Each row is a point. To make a cloud, some directions were put in groups of two or more. Within a group, all points are equally far from the middle, so they leave a hole (a ring in 2 directions, a hollow ball in 3). The other directions are filled evenly. Then the cloud was stretched, turned, moved and blurred a little. Count the holes, and give their numbers of directions, smallest first.
In the rows, zero is written as 128.

Cloud (14 x 2):
[[132 180]
 [100 147]
 [102 151]
 [168 173]
 [175 133]
 [170 170]
 [ 97 136]
 [173 125]
 [122  91]
 [121 175]
 [114 170]
 [160 180]
 [134  91]
 [155 181]]
Holes: 1 (2)

Cloud (21 x 3):
[[145  76 157]
 [150 120 194]
 [140 184 123]
 [127  97 100]
 [141 157  90]
 [129  82 123]
 [170 155 172]
 [165 149  99]
 [159 148  94]
 [100  98 131]
 [161 115 191]
 [ 99 112 107]
 [179 136 107]
 [135  96 184]
 [166 138  96]
 [132 152 188]
 [183 135 112]
 [104 155 178]
 [195 111 141]
 [136  78 158]
 [192 120 162]]
Holes: 1 (3)

Cloud (31 x 4):
[[149 122 190  82]
 [149  69 122 149]
 [186 134 141  92]
 [163  68  83 105]
 [144  52 115 103]
 [140 127 146 128]
 [183 157  78 120]
 [ 95 129 132 115]
 [143 166  98  74]
 [108 168 121  65]
 [160 150  84  74]
 [201 129 145 135]
 [125  73 115 112]
 [149  68  92 106]
 [101 143  98  82]
 [178 143  98  97]
 [ 96 114 122  70]
 [167 124 117 162]
 [121 153 107  67]
 [113 135  74 138]
 [ 80 125  87 150]
 [174 147 139 155]
 [130 104  65  92]
 [164 106  69 114]
 [125 195 113 147]
 [117 132  83  81]
 [ 84 135 101  98]
 [140  73 100 103]
 [ 90 111 136 156]
 [115 150 130  70]
 [118 142 157 159]]
Holes: 0

Cloud (53 x 6):
[[ 93 162 121 121 176 106]
 [141 140 108 163 127  69]
 [161 161 181  95 140 122]
 [124  83 122  72 147  91]
 [170 114 153 174 155 115]
 [179 111  93 132 181 115]
 [135 164 184 101 155 102]
 [133  96 125  69 162  86]
 [142 151  59 158 119 143]
 [173 158 139  70 131 131]
 [128 120  88 137 181  90]
 [181 197 120 119 121 102]
 [142 112 121  61 157 130]
 [119 108 117 148 171  78]
 [168 126  93  64 142 110]
 [170 175  65 151 147 125]
 [191 145 134 162 111  94]
 [149 155  65 163 141 167]
 [177 137 191 132 123 125]
 [128 130  89 128 158 185]
 [130 169  98 131 189 146]
 [187 152 118  95  79 101]
 [139 198 105 170  93 119]
 [145  80 133 123 147  67]
 [181 175 152 131 154 137]
 [180 202 130 156 119 123]
 [148 182  98 159 139 185]
 [ 93 125 154 181 164 115]
 [173 146 174 108 150 138]
 [138 175  71 151  98 130]
 [115 149 192 142 160  98]
 [178 172 119  78 123  96]
 [167 167 123  75 144 102]
 [121 133 178  72 117  80]
 [166  81 100  91 159 131]
 [167 162 115  76 148  99]
 [138  98 196 125 157 107]
 [ 81 144 113 133 173 109]
 [132 128  64 165 129 139]
 [104 112 123 186 164 125]
 [122 111 133 123 197  95]
 [183 151  91  87 133  89]
 [151 164 169  74 136 104]
 [128 137  62 150 167 111]
 [166 131 122 192 158 129]
 [150 159 152  69 101  79]
 [148 102 165  98 178 127]
 [148 166 174  83  92 132]
 [180 149 177 121  87 115]
 [205 157 145 130 110 120]
 [ 99 168  77 114 127 118]
 [169 164 147 103 167 130]
 [138 156 103 124 139 191]]
Holes: 2 (2, 4)
